Each row is a point. The ring and each string are closed loops that go straight from each point to the next, and from the last back to the first. Before rounding, they use only three directions, however many columns there are. Count how often each string passes through the ring. Passing back the other way cancels.
In the rows, 128 means zero.

Ring:
[[158 133 110  90]
 [119 169 106 105]
 [ 86 188 117 122]
 [ 67 190 134 135]
 [ 82 162 154 137]
 [109 138 156 126]
 [144 115 147 109]
 [167 113 125  92]]
String:
[[116 151 123 109]
 [132 171 120 116]
 [149 164 105 101]
 [163 140  94  82]
 [158 120  97  75]
 [162 112 100  74]
 [193 112 101  73]
 [189 109 104  74]
 [173 101 100  69]
 [142 121 111  87]
 [129 147 126 109]
 [136 154 124 110]
 [131 156 123 111]
 [137 172 121 116]
 [135 182  99 105]
 [116 174  85  92]
 [112 182  92 102]
 [105 171  88  94]
 [110 159 100  97]]
Times through: 2
String, 20 rows:
[[129 135 125 102]
 [129 150 130 113]
 [146 122 112  87]
 [178 109  90  65]
 [171 144 103  90]
 [150 159 118 108]
 [129 159 129 116]
 [134 139 113  96]
 [159 120  93  72]
 [180 119  94  72]
 [173 147 121 104]
 [131 154 132 116]
 [135 131 124 100]
 [161  91 115  75]
 [187  83 123  76]
 [182 120 138 103]
 [154 140 137 113]
 [181 109 134  96]
 [187  87 124  79]
 [168  87 115  72]]
Times through: 2

Ring (7 x 8):
[[179 123 130 109 128 125  93 161]
 [134 150 118 107 107 111 119 153]
 [ 88 156 125 123 111 111 125 136]
 [ 66 141 135 145 129 123 115 124]
 [ 89 111 122 153 144 142 100 131]
 [147  91 113 140 150 152  84 150]
 [181 101 128 123 145 141  80 159]]
String (8 x 8):
[[213  82 126 122 155 152  66 168]
 [205  97 174 127 165 140  56 154]
 [167 107 173 136 161 137  67 143]
 [143 110 149 138 151 138  81 142]
 [139  90 138 150 161 152  75 141]
 [135  72  94 153 157 167  83 149]
 [153  75  70 138 143 164  92 161]
 [159  97  74 122 127 148 103 165]]
Times through: 0

Ring:
[[131 132  97 156 120 170 177 137  91 145 100 142]
 [140 176 128 123 139 165 178 138  89 150 106 155]
 [136 194 144 103 146 158 172 146  89 146 116 150]
 [116 205 150  79 145 151 154 162  96 130 132 126]
 [ 88 186 142  72 133 142 134 181 104 109 148  91]
 [ 79 159 141  80 124 131 129 186 103 103 155  78]
 [ 83 105 143 109 114 113 134 182  95 106 154  75]
 [ 92  83 138 129 110 112 143 174  91 113 147  83]
 [105  75 118 154 107 128 156 159  89 124 129 101]
 [121 106  93 164 111 161 172 142  92 139 105 128]]
String (11 x 12):
[[115  88  40 197  93 191 175 135 100 138  86 126]
 [135 107  91 174 115 167 183 132  88 149  95 145]
 [147 131 132 149 133 149 186 132  80 155 104 157]
 [119 149 126 122 128 151 163 153  92 134 121 126]
 [118 171 107 120 128 171 163 150  98 135 112 130]
 [113 155 120 118 126 155 158 156  96 130 122 120]
 [138 190 101 129 135 188 180 134  95 151  95 158]
 [154 167  86 161 131 196 196 118  90 164  78 176]
 [145 116 128 157 128 147 186 132  80 154 104 154]
 [121 123 132 134 124 139 165 152  87 136 122 125]
 [108 115  76 159 106 172 162 149 100 129 107 115]]
Times through: 2
String:
[[122  82 165 138 124 102 164 157  77 134 138 116]
 [112 120 143 123 124 127 157 160  88 128 134 113]
 [ 87 104 103 134 105 142 142 170 101 111 134  85]
 [ 73  67 112 138  96 120 132 182  99 100 149  62]
 [ 81  55 150 129 105  91 134 184  89 104 161  65]
 [ 98  74 171 120 118  88 143 176  83 115 158  85]
 [109 100 168 117 126 102 152 168  83 124 148 103]
 [ 99 130 122 119 118 141 148 167  97 119 134 100]
 [ 79  96 113 126 104 130 135 178 101 105 144  73]
 [ 79  53 133 138 100 102 135 181  92 104 154  65]
 [ 99  48 156 143 109  90 148 171  81 117 151  86]
 [114  61 164 143 117  93 158 162  77 128 144 104]
 [114  44 148 160 110  99 161 158  78 129 137 104]
 [119  77 144 149 117 114 164 154  81 133 131 115]
 [110 120 121 133 118 142 158 158  92 128 125 112]
 [ 99 114  75 153 103 169 156 155 102 123 112 105]
 [109  83  62 183  96 172 167 144  98 132 100 115]
 [123  70  77 192 100 161 177 137  89 141  98 128]
 [129  86 118 166 115 139 175 142  83 143 112 132]
 [124 111 139 138 124 130 167 151  84 137 124 126]
 [108 126 105 137 115 154 158 156  96 127 120 112]
 [103  99  75 164 101 166 159 152  99 126 110 107]
 [104  70  81 176  97 152 161 152  95 126 113 104]
 [112  43 120 174 102 119 163 153  83 130 126 105]]
Times through: 4

Ring (8 x 14):
[[212 135 125 138 128  94 148 123 143 139  93 126 119 115]
 [181 166 127 115 153  85 131 130 134 134  96 137 116  90]
 [108 187 118 102 157 101 106 139 110 121 119 151 108  83]
 [ 60 175 116 115 135 125  99 137  99 107 146 152 107 103]
 [ 52 147 119 138 106 142 107 129 102 100 161 144 110 133]
 [ 88 114 120 163  80 150 126 121 113 105 158 132 114 159]
 [159  94 116 174  75 141 148 118 129 124 130 121 117 165]
 [205 105 119 162  96 118 155 120 139 137 105 119 118 146]]
String:
[[ 67 136  80 141  94 166 108 143  81 122 145 148  96 138]
 [ 99 140  80 136 105 154 114 144  88 132 128 146  97 128]
 [ 95 151 138 134 121 115 118 122 123 103 146 138 118 122]
 [ 57 164 146 127 127 114 106 121 119  90 162 143 119 116]
 [  7 182 152 117 134 116  89 123 110  75 180 152 118 108]
 [ 16 175  99 115 124 149  86 144  78 104 161 160  99 111]
 [ 68 155  77 126 113 157 102 149  78 127 136 154  94 120]
 [107 144  94 134 112 141 117 139  98 127 128 144 103 124]
 [ 95 148 136 137 117 118 118 122 122 103 147 138 118 125]
 [ 56 149 157 141 112 117 112 113 127  82 172 137 124 133]
 [ 48 138 152 150  99 129 113 113 123  81 178 136 123 145]
 [100 140 152 145 112 112 125 113 135  96 153 132 125 133]
 [119 132 113 145 104 133 126 128 114 120 133 136 111 135]
 [111 108  81 161  75 169 128 137  94 130 135 136 100 158]
 [104  92  90 176  59 175 133 129 100 122 148 130 105 176]
 [ 94  87 129 186  55 158 137 111 123  99 168 122 120 185]
 [ 92 102 160 177  73 131 136 101 142  84 174 120 130 172]
 [112 133 154 150 107 111 130 111 139  97 151 128 126 138]
 [118 128 117 149 100 134 128 126 117 117 137 134 113 139]
 [ 98 115  93 158  81 161 124 133  98 122 143 137 104 154]
 [ 61 115  97 161  74 171 116 131  92 109 162 139 104 161]
 [ 21 127 113 156  79 167 105 127  93  92 182 143 108 158]]
Times through: 0
String:
[[101 151 114 131 120 127 116 132 109 116 135 142 109 119]
 [ 83 145  76 133 106 159 108 147  81 130 133 150  95 127]
 [ 46 136  91 144  91 167 105 139  83 111 158 148 100 143]
 [ 35 121 127 162  77 158 112 120 106  88 182 137 114 162]
 [ 80 118 147 163  85 133 126 110 129  89 169 128 124 158]
 [116 131 151 151 106 112 131 111 139  99 149 128 126 139]
 [136 131 112 145 107 129 130 128 117 124 126 134 111 133]
 [172  89  83 173  69 159 148 131 111 144 115 125 105 166]
 [214  74 102 185  65 144 166 120 133 144 107 113 115 174]
 [227  91 135 174  88 110 168 109 156 133 106 110 127 157]
 [188 125 153 151 115  92 150 109 156 117 118 119 129 131]
 [211 132 160 144 128  76 154 108 165 121 106 118 132 120]
 [159 144 137 136 127  99 135 121 138 120 118 131 121 117]
 [161 143 100 132 123 120 130 136 115 139 105 138 107 115]
 [181 163  98 114 147 104 128 142 116 148  87 142 105  92]
 [167 195 107  90 177  84 115 145 116 144  84 150 106  63]
 [123 204 133  88 180  77 106 136 122 120 111 152 113  63]
 [ 97 186 165 109 158  78 110 118 138  94 141 142 126  89]
 [ 71 190 153 105 157  90 101 124 125  94 147 148 120  88]
 [ 67 177 159 117 143  96 106 119 129  88 156 144 123 102]]
Times through: 3

Ring, 8 rows:
[[170 139 157 158 120 127  91 137 119  93 155 125 127 144]
 [165 174 154 163 137 138  89 143 114 101 153 105 109 153]
 [126 195 142 143 162 146 116 147 120 141 130  94  90 151]
 [101 183 131 127 166 141 135 147 126 159 119 102  92 140]
 [ 67 143 104 105 158 123 158 146 131 170 117 131 111 111]
 [ 66  98  92 101 135 105 159 142 132 153 129 160 138  90]
 [107  70 118 115 109  99 139 133 134 124 140 173 156  96]
 [148  85 147 135 103 108 114 129 131 104 147 159 152 118]]
String, 34 rows:
[[ 83 102 137  94 140 119 166 131 149 178  98 148 127 113]
 [ 45 103  92  86 147 109 177 141 140 180 110 156 129  89]
 [ 19 117  37  95 152  98 171 158 118 159 142 161 132  66]
 [ 47 125  49 112 145 101 150 157 112 137 155 155 133  77]
 [ 98 123 112 122 136 116 136 142 126 136 137 142 128 111]
 [114 100 151 110 128 119 145 129 145 152 112 147 133 121]
 [111  75 159  99 120 114 155 122 154 161 102 160 142 116]
 [ 84  48 115  94 109  93 161 129 145 146 123 185 162  84]
 [ 69  50  62 108 104  78 147 143 121 112 164 197 174  60]
 [ 83  66  65 121 105  83 133 146 115 100 172 187 168  68]
 [107  96 104 126 117 103 127 141 122 113 153 161 148  98]
 [122 110 143 123 126 119 132 133 135 135 128 143 132 122]
 [132  75 159 115 110 112 136 123 145 135 120 160 148 119]
 [138  49 157 116  95 101 133 120 146 122 128 177 164 109]
 [133  41 120 128  84  87 119 129 129  89 162 190 179  89]
 [120  75  92 138  98  90 112 142 113  82 178 177 167  87]
 [114 119 109 135 125 111 120 144 118 112 155 147 137 109]
 [123 112 142 124 126 119 130 134 134 134 129 142 132 123]
 [130  84 163 114 116 116 139 124 147 142 114 154 142 123]
 [123  32 154 102  94  97 148 117 153 135 118 187 169 101]
 [ 96  49 102 110 101  88 143 133 132 118 147 188 169  80]
 [ 81  46  89 104 103  84 151 136 132 124 147 193 171  72]
 [ 57  76  45 112 117  82 146 151 113 114 169 185 162  60]
 [ 73 105  72 118 129  99 141 149 117 125 155 162 143  84]
 [109 119 128 121 133 118 135 138 131 138 131 141 129 117]
 [102  92 144 102 128 116 154 128 147 160 108 153 135 115]
 [ 65  78 118  84 133 107 176 132 150 177 103 166 140  94]
 [ 89  88 146  92 133 117 167 127 154 177  95 154 133 113]
 [ 88  93 146  91 136 119 168 127 154 179  94 151 130 114]
 [ 21 120  61  86 159 107 181 152 130 182 119 153 123  78]
 [ 26 139  50  98 162 109 168 158 119 167 134 145 119  81]
 [ 49 147  61 112 157 112 152 158 114 150 144 139 118  91]
 [ 93 131 115 118 142 120 141 142 128 146 129 137 122 114]
 [ 98 113 140 106 138 122 152 133 143 163 109 141 125 119]]
Times through: 5
String (26 x 14):
[[130 130 147 131 132 126 124 136 131 132 130 131 123 132]
 [147 160 133 156 134 129  97 145 112 101 158 117 117 138]
 [171 204 119 190 138 135  61 158  87  62 193  97 107 149]
 [188 221 133 200 141 144  50 158  85  58 193  83  98 163]
 [178 177 176 163 138 145  88 138 120 107 142  98 104 166]
 [164 145 195 137 135 143 115 126 141 140 111 112 110 162]
 [162 167 188 143 144 148 111 132 135 139 115 100 100 166]
 [149 212 158 156 162 154 101 147 117 130 134  81  83 167]
 [137 166 169 132 151 144 124 135 135 151 112 105 100 154]
 [128 135 162 123 140 133 133 132 139 151 112 124 115 140]
 [106 168 110 138 151 129 121 151 114 129 146 117 109 126]
 [ 85 217  89 141 178 141 123 163 104 143 146  92  83 131]
 [ 80 214 111 126 185 148 139 156 119 170 119  88  77 139]
 [ 89 189 133 117 175 146 147 146 131 178 105  98  85 141]
 [ 81 203 117 121 181 146 144 153 124 174 114  93  81 138]
 [104 168 154 114 164 144 147 138 140 178  98 105  93 146]
 [117 149 157 119 150 137 139 135 139 162 107 117 106 142]
 [119 138 141 126 139 128 130 138 131 141 126 127 118 131]
 [117 161 131 134 148 132 123 144 123 137 134 116 109 134]
 [138 146 177 126 144 140 130 130 142 155 106 114 107 152]
 [132 135 160 127 137 132 128 133 137 143 118 125 117 140]
 [130 170 128 147 146 133 109 147 114 119 148 112 109 137]
 [146 210 115 174 152 139  81 158  95  91 174  93  97 147]
 [177 235 124 199 150 147  53 162  83  64 193  77  91 163]
 [169 207 124 187 141 138  65 157  90  70 186  94 103 152]
 [142 167 124 158 137 128  95 149 108  98 163 116 115 136]]
Times through: 2

Ring:
[[ 86 115 118 106 193 166 150 142  98 124 116 143 159  92]
 [106 138 139  97 153 139 142 151  73 115 124 123 144 121]
 [126 143 147 102 127 117 139 155  63 112 132 116 127 141]
 [157 130 145 126 101  85 140 156  60 111 144 119  98 166]
 [172 121 142 143  96  78 142 154  75 119 158 126  84 171]
 [177 123 144 154  98  92 144 153 109 137 185 133  79 162]
 [157 127 141 150 127 129 148 150 142 153 196 142  97 133]
 [134 120 131 143 155 149 151 146 145 152 180 149 117 113]
 [ 95 106 114 123 196 170 154 140 124 137 134 154 150  88]]
String:
[[177 146 161 127  72  70 135 161  58 114 164 108  82 184]
 [151 137 148 128 113 109 142 154  93 128 165 125 104 149]
 [153 113 132 139 121  97 146 150  82 120 146 133 100 152]
 [167  99 126 152 113  79 147 149  76 117 144 137  87 163]
 [200 120 148 164  73  64 143 156  95 132 189 129  59 185]
 [203 111 142 174  79  67 146 153 109 138 195 137  56 181]
 [165 107 131 156 120 100 149 148 109 135 169 143  88 150]
 [141 119 133 135 137 121 147 149 104 132 157 137 111 134]
 [155 146 154 135 113 126 142 155 126 147 195 129 100 141]
 [172 158 165 148 101 136 142 157 166 170 238 132  87 140]
 [150 124 138 154 141 146 150 147 163 164 205 150 103 119]
 [125  92 110 149 177 146 156 139 133 142 151 161 123 106]
 [114 102 115 146 190 173 157 139 162 158 169 164 133  88]
 [105 112 119 134 192 179 155 140 155 154 164 158 142  84]
 [123 141 144 121 150 156 146 150 131 147 176 136 128 112]
 [118 118 127 125 162 144 149 146 109 132 145 142 131 114]
 [ 81  81  93 122 219 166 158 133 102 122  96 162 161  81]
 [ 54  85  91 105 243 190 159 132 101 120  81 162 185  61]
 [ 78 130 127  95 194 179 148 144 104 128 123 138 167  85]
 [113 138 140 109 153 147 144 150 100 129 147 130 137 116]
 [126 122 132 123 147 130 146 148  95 126 143 135 124 126]
 [102 104 115 113 175 134 149 143  71 110 102 140 144 114]
 [ 99 142 140  87 152 137 140 152  56 106 111 118 150 122]
 [125 173 167  87 112 127 133 161  68 117 152 102 130 143]
 [138 156 158 108 113 121 138 158  85 125 162 114 117 145]
 [134 127 137 121 133 116 144 151  81 120 141 128 118 139]
 [135 123 135 126 137 120 145 150  91 125 146 133 117 135]
 [154 146 155 121 101 100 138 158  77 122 162 116 102 159]]
Times through: 2
String, 24 rows:
[[110  98 112 128 179 142 153 141 100 125 123 150 137 108]
 [117 134 138 117 155 150 146 149 112 136 155 135 133 114]
 [ 78 123 122 100 199 179 150 143 106 128 121 142 167  84]
 [ 73 106 109  99 207 168 152 139  83 114  93 145 170  86]
 [ 81 143 137  84 177 166 143 149  81 118 117 125 166  99]
 [122 157 155 102 132 141 139 156  94 129 158 118 131 128]
 [123 128 136 115 144 128 144 150  84 121 137 130 128 129]
 [121 121 131 113 146 119 145 149  67 111 120 129 129 133]
 [135 136 144 117 126 118 142 153  82 122 148 124 118 141]
 [153 160 165 108  90  97 134 162  64 116 160 105 105 165]
 [160 126 144 122  93  67 139 156  34  97 126 113  95 178]
 [152 102 125 136 121  80 146 149  53 104 120 131 100 160]
 [150 130 143 130 118 108 143 153  90 126 159 128 104 148]
 [180 140 157 141  80  82 139 159  88 129 183 119  78 175]
 [199 114 143 164  75  59 143 155  86 126 179 129  60 187]
 [164  94 122 157 124  89 150 146  92 124 150 144  89 154]
 [147 116 133 139 132 115 147 149 103 131 158 138 106 139]
 [177 152 163 147  91 115 141 158 139 156 221 127  82 154]
 [187 150 164 163  91 124 144 157 172 174 249 136  72 149]
 [142 103 122 151 152 131 152 144 129 143 165 152 109 123]
 [133 114 127 137 151 134 150 146 117 137 157 145 118 122]
 [135 138 144 132 143 151 146 150 142 153 188 139 118 117]
 [105 116 121 134 192 184 155 140 163 159 171 159 142  82]
 [ 86  84  97 131 219 176 160 133 129 136 119 167 156  76]]
Times through: 4

Ring, 6 rows:
[[125 111  97 127 132  93 134  84 108 121 141 175 136 148]
 [143  90 116 143 120  98 146  74 124 152 146 176 109 176]
 [144  96 143 143 107 122 127 101 159 157 149 137 110 167]
 [139 126 141 127 102 124  99 144 166 135 158 119 128 153]
 [116 146 138 113 113 137  82 159 168 108 148  91 158 111]
 [102 129 127 118 132 137 103 118 148 107 131 103 164  96]]
String, 26 rows:
[[145 129 112 124 107  93 110 134 134 127 164 162 125 172]
 [158 141 124 122  90  96  93 168 154 132 179 149 118 186]
 [138 135 148 124  97 132  87 162 179 132 161 103 132 147]
 [122 124 159 127 108 152  93 141 185 132 143  81 142 119]
 [126 124 130 125 115 123 106 126 152 125 147 124 139 136]
 [132 141 113 116 112 103  98 146 139 112 160 142 142 148]
 [118 163 125 104 110 124  70 181 160  94 158 100 165 115]
 [ 93 155 156 107 119 169  65 172 192  95 135  42 183  65]
 [ 88 128 170 120 127 185  84 135 197 113 119  34 175  58]
 [118 121 133 125 121 131 108 118 154 123 139 114 146 122]
 [117 136 113 115 124 113 103 130 136 106 146 132 154 124]
 [104 141 106 110 134 116 101 125 128  93 138 127 169 104]
 [ 89 125 118 116 145 136 111  99 135  99 120 108 174  80]
 [103 109 132 128 135 140 121  90 147 122 123 110 153 102]
 [123 117 117 126 124 113 119 106 134 124 142 142 139 137]
 [131 121  95 123 125  87 125 103 110 118 151 176 135 156]
 [141 117  64 124 131  52 144  83  73 116 157 230 125 185]
 [148 105  60 131 131  43 158  65  64 127 158 249 113 201]
 [140  87  99 142 129  84 157  56 102 147 143 200 110 179]
 [127  95 133 139 123 124 133  84 145 145 136 137 125 144]
 [136 111 115 131 118 102 126 103 131 134 150 159 125 161]
 [149 113 100 131 113  79 131 103 115 136 161 190 114 187]
 [154  87 126 147 110 100 144  81 136 164 152 174  97 191]
 [152  75 154 156 105 127 143  79 164 179 145 141  92 181]
 [128  90 165 145 113 153 124  95 180 159 133  97 121 135]
 [130 114 133 131 115 123 115 114 152 135 145 128 131 143]]
Times through: 5

Ring (8 x 14):
[[147 165 124  98 112 112 125  66 126  95 104 141  89  95]
 [146 179 114  96 142 126 126  91 126 126 113 138 105  85]
 [138 171 106 110 174 142 124 143 122 174 134 131 141  99]
 [128 155 111 118 169 143 122 158 120 187 138 129 149 116]
 [122 123 123 132 142 131 118 155 119 171 138 128 148 146]
 [129  90 132 151 116 113 113 143 122 132 140 127 149 174]
 [140  82 137 153  96  98 112 114 127  90 133 130 136 176]
 [146 115 135 129  90  97 118  77 128  74 115 137 106 142]]
String, 27 rows:
[[140 124 129 126 110 109 119 100 125 105 121 135 118 137]
 [139 116 137 127  91 101 118  84 125  86 115 136 106 143]
 [143  87 146 141  64  84 114  69 128  52 114 137 103 167]
 [151  68 140 162  79  84 110  94 131  53 132 132 131 185]
 [144 112 127 139 117 109 116 114 127 105 131 132 134 149]
 [150 100 128 146 110 101 114 108 129  87 133 132 135 158]
 [150 124 142 115  63  85 120  34 129  37  97 143  74 128]
 [144 158 135  94  83 101 126  39 126  70  92 144  67 100]
 [138 160 127 100 111 115 125  76 124 109 105 140  92 102]
 [139 148 123 113 126 119 122 103 124 124 119 135 115 116]
 [140 179 119  91 131 125 127  84 123 126 107 140  95  86]
 [146 202 106  84 160 137 129  97 124 146 112 139 105  65]
 [149 179  99 109 183 141 124 138 126 164 135 132 143  90]
 [142 151 111 122 160 132 120 138 125 152 136 131 143 116]
 [142 167 100 118 189 146 122 160 124 182 144 129 158 104]
 [135 194  95 101 204 158 126 164 120 210 139 130 151  81]
 [130 187 109  94 167 145 127 130 119 182 122 134 123  85]
 [134 155 119 111 141 129 123 119 122 147 123 134 123 111]
 [144 145 108 128 167 133 119 149 125 156 142 129 154 122]
 [149 175  97 115 192 144 123 152 126 173 142 130 155  95]
 [149 189 101  99 177 140 126 123 126 156 127 135 130  79]
 [151 169 108 109 156 128 123 111 127 131 126 135 126  96]
 [142 141 120 121 133 120 120 113 125 125 126 134 126 122]
 [140 166 126  97 114 116 126  74 124 109 104 140  90  97]
 [143 164 132  93  94 106 126  49 125  83  95 143  73  95]
 [142 134 127 120 114 111 120  95 126 105 119 136 113 127]
 [148 110 129 138 108 103 116 100 128  88 128 133 126 148]]
Times through: 0
String, 28 rows:
[[133 124 129 126 115 114 119 112 123 122 124 133 122 139]
 [134  89 140 145  89  99 114 105 125  94 126 132 124 170]
 [146  50 144 172  74  82 107 106 130  58 137 130 140 203]
 [148  77 136 158  91  91 111 105 130  71 134 131 136 179]
 [147 103 128 144 112 104 114 111 128  94 132 132 135 156]
 [141 128 130 123 108 108 119  94 126 101 119 136 113 133]
 [143 143 137 104  81  98 123  49 126  70  97 142  77 114]
 [147 166 140  83  64  93 128   7 127  44  78 149  44  88]
 [149 171 131  87  89 103 127  32 127  67  89 146  63  86]
 [145 187 128  78 101 111 130  37 125  86  87 146  61  73]
 [140 163 123 101 122 119 125  86 124 117 110 139 100 100]
 [142 146 120 118 133 120 121 110 125 126 124 134 123 118]
 [150 162 111 113 151 126 122 112 127 128 127 135 127 103]
 [152 198 101  92 173 138 128 109 126 148 121 137 119  69]
 [143 197 104  90 171 142 128 115 124 161 120 136 118  72]
 [135 171 116 100 145 132 125 112 122 151 118 136 115  97]
 [138 143 119 120 140 125 121 123 123 140 128 132 131 122]
 [140 147 107 127 172 137 119 156 124 168 144 128 157 122]
 [138 143 107 131 176 139 119 166 123 177 147 127 164 127]
 [135 140 118 124 147 128 120 136 123 152 133 131 139 127]
 [126 155 121 109 142 133 123 127 119 163 123 133 123 113]
 [112 159 120 107 153 144 124 151 114 200 126 131 132 115]
 [124 142 124 117 135 129 121 130 119 159 125 132 127 126]
 [131 126 123 130 135 124 118 136 122 147 133 130 140 140]
 [132  99 123 152 139 121 113 160 123 149 148 125 163 167]
 [123  78 133 160 122 116 111 164 120 149 148 124 164 188]
 [124  82 137 153 107 110 112 142 121 132 138 127 147 182]
 [127 105 136 135 103 110 116 117 121 121 125 132 125 157]]
Times through: 1

Ring (6 x 14):
[[103  95 166 134 136 148  78 116 147 156  99 135  87  74]
 [120  95 152 134 135 147  59 120 138 173  83 149  85  58]
 [142 124 113 124 122 137 103 130 136 172 102 148 127 108]
 [150 150  89 115 112 129 153 136 141 160 130 137 165 162]
 [137 162  89 112 108 129 187 135 154 143 153 121 183 198]
 [110 131 133 123 121 139 147 124 159 140 137 119 139 151]]
String:
[[129 115 132 127 127 140  97 125 139 165 103 142 113  98]
 [126 110 120 131 128 149  64 128 154 186  77 159 110  84]
 [140 116 104 129 125 146  63 133 148 195  73 167 118  86]
 [158 133 114 118 120 125 134 129 115 157 124 137 136 121]
 [143 133 120 119 120 130 140 128 128 151 129 131 138 132]
 [131 133 112 122 119 138 126 130 150 161 117 138 141 136]
 [148 164  61 113 105 134 157 143 163 172 125 145 188 190]
 [157 175  62 107 101 124 195 143 149 154 151 130 202 213]
 [140 174  58 111 101 133 183 144 175 161 141 134 204 219]
 [129 148  96 118 113 137 152 134 162 156 131 132 165 171]
 [132 144 110 117 115 132 158 130 148 147 138 126 156 162]
 [143 157 111 110 111 120 204 129 130 125 170 108 172 189]
 [118 163  96 113 107 134 198 134 173 134 161 112 187 215]
 [ 99 148 103 121 113 147 158 132 194 148 136 123 169 192]
 [101 133 120 125 119 147 132 128 180 153 123 128 145 156]
 [ 84 124 136 129 123 153 125 123 189 147 123 123 134 149]
 [113 119 158 124 127 135 143 117 137 129 141 113 118 124]
 [124 119 149 123 127 133 134 120 130 139 133 121 118 117]
 [116 118 136 127 126 143 110 124 151 156 113 134 120 114]
 [ 93  92 162 137 137 156  61 117 164 165  86 141  85  71]
 [ 95  78 181 140 143 155  44 112 148 164  80 142  62  40]
 [ 87  70 175 146 145 165   7 114 166 184  53 158  54  23]
 [113 107 139 132 130 149  79 123 155 170  92 145 105  90]
 [131 116 142 125 127 135 114 122 129 152 117 132 113 102]
 [133 112 144 126 129 135 104 121 125 156 111 136 107  91]]
Times through: 1
